Every row gives one point. Each copy is the shape, with its points in the same order, turned, moved and blurred by noise. Say if it was mirrored as well.

Shape:
| -52 |   9 | -15 |
|  35 | -45 | -20 |
|  27 | -48 | -42 |
| -37 |  44 |  15 |
|  -5 |  61 | -16 |
| -29 |  69 | -42 |
| -15 | -20 |  33 |
|  15 |  -8 |   8 |
| -36 | -20 | -15 |
Copy 1:
| -61 | -17 | -25 |
|  35 |  37 | -39 |
|  21 |  38 | -62 |
| -56 | -10 |  24 |
| -64 |  47 |  18 |
| -95 |  40 |  -3 |
|   4 | -22 |   0 |
|   5 |  22 |  -7 |
| -24 | -14 | -39 |
Copy 1 is: only turned
Copy 2 (9 x 3):
|   0 |  58 |  12 |
|  41 | -13 | -48 |
|  42 |   7 | -56 |
| -36 |  37 |  39 |
| -55 |  25 |  -3 |
| -62 |  57 | -10 |
|  37 |   6 |  32 |
|  12 |  -7 |  -6 |
|  28 |  48 |  -1 |
Copy 2 is: mirrored
Copy 3:
| -26 | -49 | -44 |
|  55 |   7 | -12 |
|  58 |  11 | -33 |
| -58 | -40 | -12 |
| -56 |   4 | -26 |
| -70 |   2 | -57 |
|  12 | -57 |   9 |
|   7 | -13 |   2 |
|  11 | -44 | -41 |
Copy 3 is: only turned

Shape:
|  -5 | -22 | -14 |   9 |  -4 | -33 |
| -50 |  30 | -56 |   1 | -63 |  -2 |
| -39 | -35 |  39 | -25 |   1 |  -6 |
|  -9 | -20 | -36 |  16 |  52 |  -7 |
| -19 | -33 |  49 |  36 |  67 | -12 |
|  44 |  -4 | -34 |  28 | -19 |  64 |
| -14 |  -9 |   4 | -11 |  24 |  42 |
|  32 | -28 |  26 | -34 | -75 |  71 |
|   6 | -15 |  49 | -54 |  11 |  37 |
| -47 | -13 |  21 | -12 |  37 | -49 |
|  31 |  29 | -56 |   0 |  -5 |  10 |
|  12 | -40 | -21 | -76 | -29 |  67 |
Copy 1:
|  -5 | -32 | -16 | -17 | -14 | -11 |
|   3 |  18 | -64 |  40 | -74 | -26 |
| -66 | -11 |  19 | -17 | -17 | -12 |
|   2 |   3 | -32 | -12 |  46 |  -4 |
| -45 | -33 |  13 |  -9 |  56 |  55 |
|  52 |   2 |  26 |  56 |  -6 | -11 |
| -14 |  33 |  20 |  16 |  14 |  -1 |
|  14 |  -1 |  95 |  42 | -68 | -49 |
| -37 |  24 |  81 | -26 | -12 |  -9 |
| -67 |  -2 | -22 | -44 |  16 |  12 |
|  58 |  28 | -32 |   2 | -24 |   2 |
|  18 |  30 |  56 |   3 | -31 | -83 |
Copy 1 is: mirrored
Copy 2, 12 rows:
|  19 | -59 | -16 | -15 |  31 | -19 |
|   2 | -65 | -61 |   4 | -60 |  -8 |
|  18 | -30 |  22 | -69 |   1 | -13 |
| -42 | -63 |  16 |   2 |  47 |  -2 |
|  -6 | -35 |  26 | -63 |  72 |  33 |
|  16 | -24 |  24 |  70 | -19 |  27 |
| -26 | -23 |  37 | -15 | -10 |   7 |
|  64 |  12 |  41 |  18 | -61 |  -8 |
|   0 |  24 |  56 | -37 |  -8 | -22 |
| -22 | -38 | -13 | -83 |  35 | -29 |
| -21 | -31 | -28 |  52 |   6 | -14 |
|   7 | -24 |  65 |  17 | -56 | -49 |
Copy 2 is: mirrored

Shape:
|  17 | -13 |  -5 | -14 | -15 |  28 |  22 |   9 |
|  45 | -14 |  13 |  13 |  -9 |   8 |  22 |  -5 |
|   4 | -37 | -18 | -14 |  -7 |  -5 |  -8 |  14 |
|  -4 | -27 | -12 |   2 |  -5 |  -9 |  11 | -45 |
|  46 |  37 |  12 |   4 |  13 |  16 |  -6 | -30 |
|  -5 | -26 |  32 | -13 |   3 | -21 |  -5 |   0 |
|  22 |  28 |  31 |  -5 | -17 |  16 | -11 | -23 |
|  27 |  79 |  -2 |   4 |  -1 | -54 | -12 | -72 |
|  12 | -17 | -14 | -14 |   5 |  19 |  -3 |   7 |
|  -5 | -18 |  -2 |  13 |  12 |  -5 |  26 |  11 |
|   4 |   3 |  -5 |  -8 |  20 |  27 |  -4 |  -5 |
|  17 | -29 |  28 |  48 | -20 |  27 | -10 |   2 |
|  -6 |  -5 |   6 |   2 | -14 |  10 |   5 |  16 |
| -16 | -28 |   7 |  -5 |  -9 |  26 |  -4 | -56 |
Copy 1 (14 x 8):
|   1 | -21 |  -4 | -17 |  12 |  -3 |  18 |  10 |
|  16 | -10 |  22 | -11 | -18 |  10 |  25 |  25 |
|  26 | -16 |  -8 |  10 |   7 | -35 |   1 |  -1 |
| -11 | -31 |  25 |  19 | -22 | -22 |   5 | -21 |
|  -3 |   8 | -10 | -24 | -46 |  41 |  16 |  -5 |
|  37 | -19 |  13 |   8 |  -5 |  -3 | -32 |   1 |
|  -7 |  -8 | -12 | -28 | -36 |  26 | -18 |  18 |
| -29 |  36 |  15 | -44 | -95 |  11 | -29 | -43 |
|  17 | -13 | -19 |  -5 |   1 |  -6 |  16 |  -8 |
|  14 |   4 |  19 |  10 |  22 |   2 |   5 |  -4 |
|   1 |  -7 | -21 |  -1 |   2 |  19 |  11 | -15 |
|   3 |   3 |   1 |  32 | -13 |  16 |   5 |  61 |
|   8 |  -3 |  -1 |  -8 |  19 |  -2 |  -8 |  12 |
| -26 | -47 |   1 |  27 | -25 |   4 | -10 |  -6 |
Copy 1 is: only turned
Copy 2, 14 rows:
| -25 | -12 |  11 |  12 | -31 |  15 |  22 |  18 |
|  -9 | -20 |  32 |  34 | -35 |  26 |  -1 |  -7 |
|  13 | -12 | -19 |  20 | -12 |  11 |   7 |  20 |
|  -7 |   2 | -20 |  10 | -21 |   9 |  -7 | -38 |
|   0 |   7 |  66 | -13 | -26 |  22 |  -5 | -23 |
|   9 | -21 |   6 |  30 |  12 | -21 |   2 | -12 |
|  -4 | -10 |  54 | -11 | -32 | -17 |  -1 | -17 |
|  23 |  75 |  60 |  -9 | -29 | -17 | -44 | -62 |
|  -2 | -10 |   3 |  -1 | -11 |  21 |  15 |  16 |
| -25 |  -6 |   0 |  31 |   4 |  15 | -13 |   6 |
| -13 |  -5 |  20 | -15 |   0 |  20 |   8 |   2 |
| -14 | -64 |  21 |  10 | -33 |  11 | -34 |   2 |
| -18 | -12 |  10 |   9 | -12 |  -8 |  -7 |  21 |
| -18 | -25 | -14 | -20 | -24 |  -3 |   8 | -45 |
Copy 2 is: only turned
Copy 3, 14 rows:
|   9 | -31 |   8 | -26 | -12 |  12 |  25 |   7 |
|  26 | -42 |  -8 | -15 | -13 | -19 |  19 | -19 |
|   2 | -17 |  12 | -36 |  24 | -15 |   5 |  19 |
| -14 | -18 |   1 | -36 |  -3 | -10 | -30 | -26 |
|  37 | -33 |   8 |  32 | -16 |   6 | -12 | -32 |
| -25 |  -7 |   5 |  -1 |  18 | -33 |  14 | -12 |
|   6 | -26 |  16 |  33 | -31 | -11 |  -1 | -11 |
|  43 |  31 |  26 |  40 | -39 | -26 | -64 | -63 |
|  10 | -27 |   8 | -17 |  12 |  10 |   7 |  11 |
|   0 |  -1 | -28 | -27 |   9 |  -2 |  13 | -10 |
|   4 | -22 |  -1 |   8 |   8 |  22 |  -2 |   0 |
|  -1 | -59 | -39 |   1 | -14 | -40 |   6 |  16 |
|  -3 |  -8 |  -9 |  -7 |  -7 |  -8 |  16 |  17 |
| -41 | -43 |   7 | -16 | -15 |   2 | -31 | -14 |
Copy 3 is: only turned

Shape, 17 rows:
|  33 | -48 |  11 | -12 | -42 |  18 | -20 |  70 |  -8 | -17 |  15 |
|  24 |  20 | -50 |  24 |  53 |  -5 | -24 | -21 | -16 |  18 |  46 |
|  -7 |  25 | -64 |  32 |  43 |  -8 | -16 |   3 | -20 | -16 |  56 |
|   0 |  -6 |  -8 | -34 |  14 |  27 |  28 |  -9 |  -6 |  36 | -13 |
| -12 |  -5 |  -2 |   7 |  -3 |   7 |  36 |  -3 | -16 |   1 | -58 |
| -13 |  28 |  35 | -39 | -33 |   9 |  25 |  32 |   6 |   0 | -24 |
| -26 |   3 | -42 |  22 |  74 |   1 |   7 | -14 | -30 | -29 |  20 |
|   8 |  19 | -72 |  17 |  14 |  15 | -31 | -25 | -32 | -21 |  14 |
|  19 | -47 |  48 |  -7 | -53 | -10 | -13 |  17 |  26 | -23 |  33 |
|   0 |   3 |  30 | -16 | -35 |  34 |  40 | -18 |  19 | -28 | -36 |
|  32 |  30 | -33 |  -5 |  45 |   1 | -23 |   5 | -14 | -42 |  26 |
| -24 |  17 |  13 |   2 | -43 |  12 |  28 |   3 |  27 |  16 | -52 |
|  62 | -47 |   7 |   0 |  -6 | -19 | -46 |  59 |  53 | -23 |  11 |
|  -5 |  11 |  45 |  22 | -11 |  56 |   8 |  20 |  10 |   8 | -26 |
|  57 | -26 |  44 |  -1 | -22 |  -7 | -31 |  20 | -13 |  -6 |  -1 |
|   9 |  13 |  30 |   6 | -22 | -19 |  33 |  19 | -19 |  18 | -33 |
|  50 |  13 | -62 |  35 |  36 |   6 |  24 |   5 | -15 | -19 |  52 |
Copy 1:
| -45 | -51 | -40 | -61 | -45 |  -1 |   3 |  43 |  21 | -16 | -29 |
|  -8 | -29 |   0 |  37 |  35 | -33 |  15 |  47 | -38 | -18 |  22 |
| -41 | -15 |  -8 |  63 |  36 | -38 |  38 |  42 | -13 | -22 |  -4 |
|   3 |  15 |   7 | -42 |  43 |  16 | -22 |  33 | -12 | -29 | -11 |
|  26 |   9 |   0 | -18 |  31 |  14 |  -9 |  -9 |  12 |  -8 | -68 |
|  -6 |  45 |   8 | -44 | -22 |  17 | -18 |  17 |  40 | -33 | -37 |
|  -4 | -18 | -18 |  43 |  58 | -22 |  36 |   7 | -18 | -62 | -22 |
|   5 | -16 | -40 |  61 |  29 |  -1 |  11 |  55 | -19 |  -2 | -24 |
| -49 | -29 | -15 | -55 | -58 |  43 |  16 |  -5 |  11 | -17 |  11 |
|  10 |   8 |   7 | -15 |  -6 |  73 | -25 |  -6 |  37 | -24 | -39 |
|  12 | -26 | -16 |  36 |  13 | -20 |  23 |  56 |  18 | -49 |  14 |
|  -5 |  36 |  14 | -24 |  -4 |  29 | -36 | -20 |  30 |   8 | -46 |
| -24 | -75 | -33 | -47 | -40 | -26 |  -3 |   3 |  45 |   2 |  35 |
| -15 | -13 |  28 | -16 | -18 |  14 | -45 |   4 |  12 | -40 | -57 |
|   9 | -43 |   2 | -51 | -64 |   8 |   4 |  28 | -14 | -13 |  -7 |
|  14 |  15 |  29 | -40 | -13 |   3 |   7 |   9 |  11 |   0 | -45 |
| -11 | -60 |  21 |  33 |  42 |  -6 |  46 |  60 |   8 |  -9 |  -1 |
Copy 1 is: only turned
Copy 2 (17 x 11):
|  -1 |  33 |  -4 | -19 |   4 |  -8 |  47 |  41 |  16 | -83 |  13 |
|  43 |  -3 | -85 |  12 |  -7 | -36 | -12 | -15 | -19 |  23 |  -6 |
|  31 |  15 | -88 |  34 | -21 | -33 | -35 | -17 |   6 |  -7 |   3 |
|  -4 | -11 | -13 | -28 | -11 |  42 |  22 |  -8 |   9 |  22 |   8 |
| -24 |  19 |  17 |  11 |  -7 |  37 |  15 | -45 |  11 |   5 |  -6 |
|   4 |   8 |  42 | -28 |   4 |  54 |  -7 |   0 |   0 | -32 |  35 |
|  24 |  -7 | -64 |  40 | -26 |   4 | -22 | -39 |  25 |   0 | -40 |
|  -8 |  26 | -71 |  -1 |   2 | -38 | -35 | -21 |  22 |   9 | -17 |
|  12 | -30 |  34 | -16 |  12 | -34 |  36 |  18 |  12 | -79 |  33 |
|  -9 |  -6 |  44 | -39 |  16 |  33 |  10 | -49 |  41 | -23 |   9 |
|  47 |  21 | -47 | -12 | -10 | -19 | -37 | -12 |   0 | -23 | -37 |
| -15 |  25 |  51 |  -4 |   5 |  35 |   4 | -35 |  31 |   4 |  52 |
|  60 |  35 |  24 | -12 | -19 | -58 |  46 |  39 |  14 | -66 |  -2 |
|  13 |  21 |  19 |   4 |  50 |  38 |  25 | -37 |  23 | -25 |  15 |
|  13 |   5 |  26 | -15 |  22 | -36 |  36 |  18 | -35 | -54 | -13 |
| -12 |  14 |  31 |  -1 |  -9 |  29 |  19 | -33 | -32 | -19 |  24 |
|  39 |  31 | -95 | -11 | -29 | -30 |   0 | -53 |  -5 | -26 |  -6 |
Copy 2 is: mirrored
Copy 3, 17 rows:
| -19 |  28 |  16 | -70 | -45 |  -8 | -60 |  27 | -11 | -11 |  10 |
| -30 | -18 | -17 |  65 |  -1 | -14 | -17 | -39 |   8 |  15 |  28 |
| -45 | -10 | -49 |  46 |  -9 | -23 |  -4 | -40 | -20 |  12 |  33 |
|  14 |  17 |   0 |  13 |  32 |   7 |  -3 |  16 |  30 | -27 |  -9 |
| -20 |   9 |  26 |   0 |  28 |  -9 |  18 |  44 |  -7 | -48 | -18 |
|   2 |  23 |  11 | -52 |   2 |   3 |  39 |  33 |  20 |   6 | -27 |
| -36 |   9 | -40 |  46 |  34 |  -1 |  21 | -22 | -36 | -12 |  41 |
| -35 | -18 | -26 |  46 |  -4 |  -6 | -26 | -41 | -43 |  -9 | -20 |
|  21 | -11 |  46 | -78 | -56 |   7 |  -2 |  -7 |  -4 | -20 |  32 |
|  34 |   2 |  32 | -32 |  -5 |  26 |  40 |  40 | -19 | -44 | -33 |
| -13 |  22 | -11 |  42 | -15 | -17 |  -1 | -32 | -40 |  39 |  13 |
|  -6 | -35 |  22 | -29 |  15 |   5 |  31 |  53 |  15 | -28 | -40 |
|   9 | -14 |  60 | -42 | -37 | -32 | -59 |  21 | -25 |  37 |  49 |
| -19 |  -1 |  22 | -20 | -10 |  49 |  18 |  59 |   8 |  -7 |  -9 |
| -14 |  26 |  70 | -27 | -41 |   5 | -17 |   2 |  -4 |  -2 |  15 |
| -27 |  14 |  37 | -19 | -10 | -18 |  43 |  23 |  28 | -29 |  -8 |
| -10 |   1 | -38 |  67 | -55 | -33 | -11 | -12 | -19 | -11 |  33 |
Copy 3 is: mirrored
